Each row of a before or after table is a point. One or more steps were done to the points. Then noise was added and the rows were shuffled. The steps act on columns, c1 being the first. Write out the steps. A step turns or swaps two columns, mirrors them in a line or flattens them onto one, adds a multiple of one to another, or multiplies or shifts one. Angles are multiples of 10 degrees, from the lower column toward the higher: turns from -170 to 170, lines from 10 to 170 but not 90. Use the fewest steps. Two steps may share a column if one is a turn and the other turns, adds or multiplies; they go together, in the order done. Otherwise the lowest column goes first.

Before:
[[ 0.11  0.09]
 [ 0.38  0.15]
 [ 0.27 -0.76]
 [-0.02  0.66]
 [ 0.03  0.36]
 [ 0.03 -0.08]
 [ 0.21 -0.06]
 [ 0.14 -0.28]
 [ 0.11 -0.38]]
After, 9 rows:
[[ 0.02 -0.08]
 [ 0.01  0.37]
 [ 0.04  0.09]
 [ 0.07 -0.07]
 [-0.01  0.68]
 [ 0.06 -0.25]
 [ 0.03 -0.37]
 [ 0.11 -0.78]
 [ 0.14  0.13]]
Steps: multiply c1 by 0.4

Before, 13 rows:
[[ 0.13 -0.32  0.00  0.28]
 [-0.10 -0.39  0.47  0.13]
 [ 0.05 -0.42  0.08  0.36]
 [-0.17  0.54  0.06  0.22]
 [ 0.08  0.41  0.29  0.35]
 [-0.01  0.09 -0.05 -0.27]
 [ 0.14 -0.11 -0.06  0.43]
 [ 0.09 -0.19  0.19 -0.20]
 [ 0.14 -0.44  0.15  0.05]
 [-0.37 -0.42  0.00  0.48]
 [-0.28 -0.12  0.08  0.42]
 [-0.06  0.15  0.07 -0.15]
 [ 0.08 -0.38  0.00 -0.11]]
After:
[[ 0.16 -0.55 -0.03  0.36]
 [ 0.43 -0.08  0.43  0.05]
 [ 0.35 -0.04  0.02  0.20]
 [ 0.39 -0.17  0.22  0.27]
 [-0.56  0.13  0.18  0.15]
 [ 0.37 -0.13  0.02 -0.10]
 [ 0.22  0.06 -0.20  0.33]
 [ 0.20 -0.02  0.58 -0.16]
 [-0.05  0.02 -0.13 -0.25]
 [-0.28  0.24  0.87  0.25]
 [-0.15  0.05  0.20 -0.10]
 [ 0.30 -0.26  1.43  0.13]
 [-0.01 -0.33  0.24  0.30]]
Steps: turn c1 and c2 by 60 degrees; multiply c3 by 3; multiply c4 by 0.7

Before, 12 rows:
[[-0.02 -0.25 -0.11 -0.04 -0.41  0.87  0.27  0.11]
 [ 0.40 -0.12 -0.14  0.06 -0.25  0.25 -0.28  0.13]
 [-0.19  0.20  0.01  0.17  0.41 -0.34 -0.43  0.23]
 [ 0.06  0.01  0.12  0.11  0.03 -0.40 -0.11  0.47]
 [ 0.15 -0.58 -0.21  0.15 -0.11  0.26 -0.10 -0.13]
 [-0.44  0.42 -0.31 -0.02 -0.18  0.00 -0.51  0.46]
 [-0.14 -0.13 -0.06 -0.15  0.18 -0.02  0.09  0.66]
 [-0.33  0.10  0.78  0.17  0.10  0.26 -0.71  0.16]
 [-0.27  0.45 -0.29  0.26 -0.05 -0.09 -0.14  0.20]
 [ 0.14 -0.48  0.04  0.45 -0.25  0.21  0.14  0.33]
 [-0.27  0.67  0.20 -0.05  0.14 -0.72 -0.14  0.22]
 [ 0.18  0.37 -0.25  0.31  0.43 -0.02 -0.42  0.33]]
After, 12 rows:
[[-0.13 -0.33 -0.24  0.28  0.39 -0.09  0.04  0.19]
 [ 0.04  0.01  0.85  0.19  0.37  0.30 -0.11  0.19]
 [ 0.01  0.27 -0.09 -0.12  0.13  0.00  0.05  0.65]
 [-0.43 -0.31  0.22 -0.02  0.56 -0.73 -0.04  0.25]
 [ 0.03 -0.15 -0.08  0.03 -0.49  0.24  0.03  0.15]
 [ 0.38  0.30 -0.21  0.21 -0.40  0.20  0.05 -0.09]
 [-0.27  0.17  0.10  0.17  0.37 -0.34 -0.03  0.18]
 [ 0.06 -0.45 -0.21 -0.04  0.52  0.00  0.02  0.48]
 [-0.06  0.03  0.10  0.13 -0.03 -0.42 -0.07  0.46]
 [ 0.33 -0.14 -0.13 -0.04 -0.20  0.83  0.04  0.14]
 [ 0.42  0.10 -0.04  0.50 -0.40  0.25  0.01  0.30]
 [-0.61  0.14 -0.16  0.31  0.13 -0.05  0.02  0.34]]
Steps: turn c2 and c5 by -130 degrees; turn c1 and c5 by -120 degrees; flatten c3 and c7 onto the line at 170 degrees

Before (12 x 11):
[[ 0.29  0.50  0.46  0.16 -0.17 -0.46 -0.06  0.12 -0.40 -0.22  0.01]
 [-0.18  0.42 -0.09  0.25  0.07 -0.37 -0.30  0.26  0.37  0.00  0.36]
 [-0.17 -0.02 -0.33 -0.06  0.58  0.30  0.23  0.36 -0.16  0.04  0.21]
 [ 0.44 -0.17 -0.22 -0.46 -0.02 -0.24 -0.18 -0.09  0.30  0.13 -0.09]
 [ 0.25  0.07  0.28  0.32 -0.05  0.23  0.27  0.23  0.02  0.04 -0.14]
 [ 0.09 -0.18 -0.30  0.03 -0.21  0.04  0.30  0.06 -0.31  0.31  0.01]
 [ 0.37 -0.14  0.22 -0.10  0.53 -0.28 -0.02 -0.10 -0.11  0.46 -0.29]
 [ 0.26  0.51  0.24 -0.14  0.30  0.33 -0.11  0.04 -0.43  0.27 -0.02]
 [-0.05  0.18  0.08  0.01  0.25 -0.07  0.14 -0.26 -0.29  0.11 -0.18]
 [ 0.54 -0.10 -0.35  0.07  0.16 -0.40  0.20 -0.19  0.16 -0.18  0.43]
 [ 0.37 -0.04  0.19 -0.37  0.30 -0.31 -0.03 -0.28 -0.06 -0.01  0.49]
 [ 0.10  0.16  0.22  0.35 -0.07  0.04 -0.41  0.25 -0.13 -0.06 -0.09]]
After, 12 rows:
[[ 0.32  0.51  0.17 -0.42 -0.13  0.53  0.29  0.03 -0.12  0.26 -0.03]
 [ 0.42 -0.13  0.12 -0.30 -0.03 -0.14  0.52 -0.10 -0.26  0.46 -0.29]
 [ 0.43  0.49  0.42  0.49 -0.06 -0.10 -0.16  0.11 -0.60 -0.22  0.02]
 [-0.20  0.42 -0.04  0.76 -0.30 -0.51  0.06  0.26  0.06  0.00  0.37]
 [ 0.42 -0.03  0.06 -1.09 -0.03 -0.19  0.30 -0.28 -0.24 -0.01  0.50]
 [ 0.15  0.16  0.22  1.04 -0.41  0.12 -0.06  0.26 -0.06 -0.07 -0.09]
 [ 0.32  0.07  0.22  0.98  0.28  0.17 -0.03  0.23  0.15  0.05 -0.15]
 [ 0.33 -0.18 -0.46 -1.38 -0.19 -0.38 -0.02 -0.09  0.08  0.14 -0.09]
 [-0.01  0.18  0.12  0.04  0.14  0.13  0.24 -0.26 -0.27  0.13 -0.18]
 [ 0.39 -0.11 -0.67  0.21  0.20 -0.41  0.16 -0.18 -0.14 -0.18  0.43]
 [ 0.00 -0.18 -0.40  0.10  0.29  0.22 -0.22  0.06 -0.21  0.32  0.00]
 [-0.27 -0.03 -0.34 -0.19  0.23  0.33  0.58  0.35  0.08  0.04  0.21]]
Steps: turn c1 and c3 by -20 degrees; multiply c3 by 1.3; multiply c4 by 3; swap c5 and c7; turn c6 and c9 by 40 degrees
